Each point is reached from the start by the listed moves, each made 0, 1 or 2 times, or once backwards (-1), plus a little noise. Say if it took an odd or an even number of moves. Then give how often each move was made.

Moves:
(1): [2.6,3.5,-0.9,-2.0]
(2): [-0.9,3.4,-0.4,3.3]
(3): [-2.8,1.4,5.1,-1.3]
Start: [-0.6,-0.4,0.4,1.7]
Points:
[2.1,3.3,-0.2,-0.1] -> odd (1, 0, 0)
[-2.0,1.6,-4.3,11.5] -> even (-1, 2, -1)
[7.1,5.4,-6.5,-0.8] -> odd (2, 0, -1)
[0.4,10.0,-1.3,6.4] -> odd (1, 2, 0)
[0.3,-3.7,1.0,-1.5] -> odd (0, -1, 0)

Moves:
(1): [3.1,-0.3,-1.6,-0.5,1.1,0.4,2.7,-0.7,1.2]
(2): [-1.4,3.0,-0.5,-0.7,-2.8,-0.7,0.9,-3.9,0.7]
(3): [2.6,1.7,2.2,0.9,-0.4,0.3,1.7,1.3,1.6]
(4): [0.7,0.6,-1.5,0.0,-0.5,-2.0,0.0,1.2,4.3]
(5): [0.9,1.7,-1.8,-0.1,1.8,-0.8,-2.6,-1.0,1.0]
(6): [-3.5,0.2,-3.9,4.5,2.0,3.1,-1.3,-1.2,-0.8]
(7): [-1.0,1.6,-2.1,0.8,2.0,-2.7,2.0,0.3,0.9]
(8): [1.7,2.0,-1.5,0.9,-2.9,-2.2,-0.3,1.4,-1.3]
Start: [-1.3,-0.9,0.9,1.2,-1.0,-2.2,-0.1,0.8,-1.4]
Points:
[-3.0,4.9,-11.0,7.2,-0.7,5.5,-0.4,-12.2,0.9] -> even (2, 2, 0, 0, 1, 2, -1, 0)
[-3.3,-2.2,-3.0,-1.3,-2.2,-4.0,4.7,-3.1,7.5] -> odd (1, 1, -1, 2, -1, 0, 0, -1)
[3.6,3.2,-13.1,2.1,1.8,-13.6,7.3,2.8,8.7] -> even (2, 0, -1, 2, 0, 0, 2, 1)
[-9.6,2.4,-10.5,5.0,7.3,-6.3,-8.5,-1.7,7.7] -> odd (-1, 0, -1, 2, 2, 1, 1, -1)

Moves:
(1): [1.3,1.8,-0.7,1.0,-1.8,-0.6,0.3,0.3,-1.1,-1.2,-0.8,0.6,1.2,1.4]
(2): [-1.4,1.5,-3.8,-0.3,-0.7,0.9,1.3,-1.1,0.3,0.6,-0.6,-0.6,0.0,1.8]
(3): [1.1,1.8,1.5,-0.1,0.8,-1.1,0.7,-0.3,-1.7,1.8,0.3,-1.4,0.5,-1.2]
(4): [-0.6,-1.3,-0.8,2.2,2.4,1.1,-0.7,0.3,-1.7,-1.2,-0.1,-1.7,0.0,-2.0]
(5): [-0.8,0.1,0.2,-0.1,1.4,-3.5,-1.9,-0.2,0.7,0.8,-1.6,0.0,-0.1,0.7]
(6): [1.1,0.1,2.1,-0.3,5.2,0.5,-0.1,1.4,0.9,-1.5,0.8,1.2,-0.4,-1.5]
(7): [0.2,-1.7,-2.1,-1.5,0.1,0.1,1.9,2.2,-0.2,0.7,-1.7,-0.1,-0.6,1.1]
(8): [-0.3,1.0,0.6,0.0,-1.1,-0.6,-2.1,2.3,0.2,0.0,0.8,2.9,-0.5,-2.0]
(9): [2.1,-0.1,0.6,0.4,2.5,0.9,-0.4,0.3,2.6,-0.2,-3.3,1.3,-1.8,-1.7]
(10): [3.1,-2.5,-2.4,-2.2,1.3,2.0,-1.5,1.2,1.2,0.7,1.0,-0.8,-0.3,-0.3]
(11): [-0.2,-0.5,-0.3,1.8,-0.3,-4.6,0.4,-0.2,1.7,0.6,2.0,-0.3,0.3,-1.6]
(12): [1.5,0.7,1.1,1.5,0.7,-2.5,0.0,-2.2,-2.4,1.6,0.1,3.7,2.3,0.0]
Start: [-2.3,1.2,0.0,-0.3,0.8,1.8,-0.3,2.5,-0.1,-1.8,-2.1,3.2,-1.9,-2.1]
Points:
[0.6,1.3,-11.5,-7.4,-1.2,9.4,7.4,1.7,-6.5,8.0,-5.3,0.3,-1.0,1.8] -> even (-1, 2, 2, 0, -1, -1, 2, 0, 0, 1, -1, 1)
[-7.0,-1.5,-8.8,-2.9,-3.1,4.7,1.9,4.2,-8.2,2.9,-4.0,4.4,-0.6,1.2] -> even (-1, 1, 0, 1, 0, -1, 2, 1, -1, 0, -1, 1)
[3.2,0.2,2.1,1.8,-1.6,-8.1,-3.5,10.8,10.8,-2.7,-5.3,15.0,-5.8,-8.7] -> odd (1, -1, -1, -1, 0, 0, 1, 2, 2, 0, 2, 0)
[-2.5,3.8,-7.3,1.9,-1.8,-5.6,4.8,-6.5,0.4,2.7,-1.9,9.3,3.2,5.1] -> even (0, 2, -1, -1, 0, 0, 0, -1, 0, 0, 1, 2)
[1.2,1.8,6.2,6.2,15.5,2.8,1.8,4.9,5.1,-7.4,-4.7,6.9,-5.6,-12.6] -> even (0, 0, 0, 1, -1, 2, 0, 0, 2, -1, 1, 0)
[1.2,-3.6,-9.8,-1.0,4.3,13.3,-0.8,0.4,3.6,-3.0,-12.4,0.2,-5.7,0.3] -> odd (0, 1, -1, 1, 0, -1, 0, -1, 2, 1, -1, 0)
[6.5,-3.4,-9.8,-5.8,5.0,10.1,-0.7,11.2,2.4,5.5,-7.1,2.7,-7.8,-11.2] -> odd (-1, 1, 2, 1, -1, -1, 2, 2, 2, 2, 0, 0)
[-1.0,13.3,-3.5,-0.4,-3.7,-6.4,3.6,3.1,-3.3,1.0,2.7,4.8,2.8,0.4] -> odd (2, 2, 2, -1, 0, 1, 0, 1, -1, 0, 1, 0)
